Each row of a before or after table is a point. The points were changed in one or more steps. Then noise was added and the rows were shuffled. The steps act on columns, c1 being the first. Write out the steps. A step turns or swaps two columns, mirrors them in a line or flattens them onto one, adds a multiple of one to another, or multiplies or shifts one. Angles are multiples of 10 degrees, from the lower column toward the higher: turns from -170 to 170, lines from 10 to 170 but not 90. Use the fewest steps. Two steps may share a column if one is a turn and the other turns, adds or multiplies; they go together, in the order done. Otherwise the lowest column goes first.

Before (13 x 2):
-13	0
-38	0
21	-1
16	-16
-38	-37
22	15
11	-15
-21	28
14	-32
21	33
45	47
36	-24
38	16
After (13 x 2):
19	-14
-32	-43
21	3
41	-19
37	54
-25	25
20	19
-13	-5
15	36
12	-13
34	20
-38	-7
18	-30
Steps: turn c1 and c2 by 10 degrees

Before (9 x 6):
28	-32	-16	46	-13	-7
-27	-41	0	18	-6	23
5	-1	-53	7	24	46
18	59	-25	11	23	-4
15	-39	-16	10	24	22
-5	-43	-9	-1	19	-12
8	-30	-16	-2	18	69
-48	34	-27	-10	-51	-1
34	-32	-7	-5	16	-14
After (9 x 6):
-26	-7	-33	16	0	-11
-86	-1	-42	-12	-15	16
-55	-53	-2	20	-15	33
-66	-8	-44	18	-5	-9
-44	-16	-38	18	-18	15
-31	-16	-32	-27	-39	-5
-108	-28	34	-43	27	-2
-51	-14	-31	17	-5	50
-41	-24	59	17	-20	-3
Steps: shift c1 by -60; swap c2 and c3; turn c4 and c5 by -110 degrees; multiply c6 by 0.7

Before (9 x 12):
14	-29	-23	-6	-28	26	-1	11	-17	8	13	-27
-54	-1	41	4	-4	20	23	-19	-37	29	28	-2
9	-36	-27	-3	-39	14	21	-29	-3	-9	40	15
-3	-9	-20	-35	-17	-2	35	-3	-35	-16	-19	17
1	-10	-17	-15	51	11	26	-31	-12	-28	-4	23
8	-6	66	-22	47	-39	23	-20	20	-5	29	27
12	-22	16	0	10	-59	32	-32	6	1	0	-4
-1	25	-32	-2	9	18	38	25	-29	3	8	5
-1	-35	12	-12	-21	8	33	-16	-31	-12	33	-63
After (9 x 12):
28	-36	-27	-11	-5	14	25	26	-3	11	25	-16
0	-9	-16	-22	24	13	25	23	5	-43	-12	-25
0	23	-33	6	2	17	39	-27	9	2	-8	-16
-10	-10	-17	-36	1	0	35	-5	7	-6	-28	-29
33	-26	16	-14	1	-58	32	31	-1	-4	9	4
24	-4	66	-28	16	-36	21	11	-8	-22	62	-21
41	-29	-20	-2	-13	23	-2	-10	14	12	2	19
-162	-2	40	-1	-14	21	22	17	19	24	47	-11
-2	-37	11	-15	0	10	31	12	21	-2	38	49
Steps: multiply c1 by 3; add 0.5 times c3 to c11; mirror c4 and c8 in the line at 10 degrees; flatten c5 and c10 onto the line at 120 degrees; turn c9 and c12 by 160 degrees; multiply c9 by 0.4
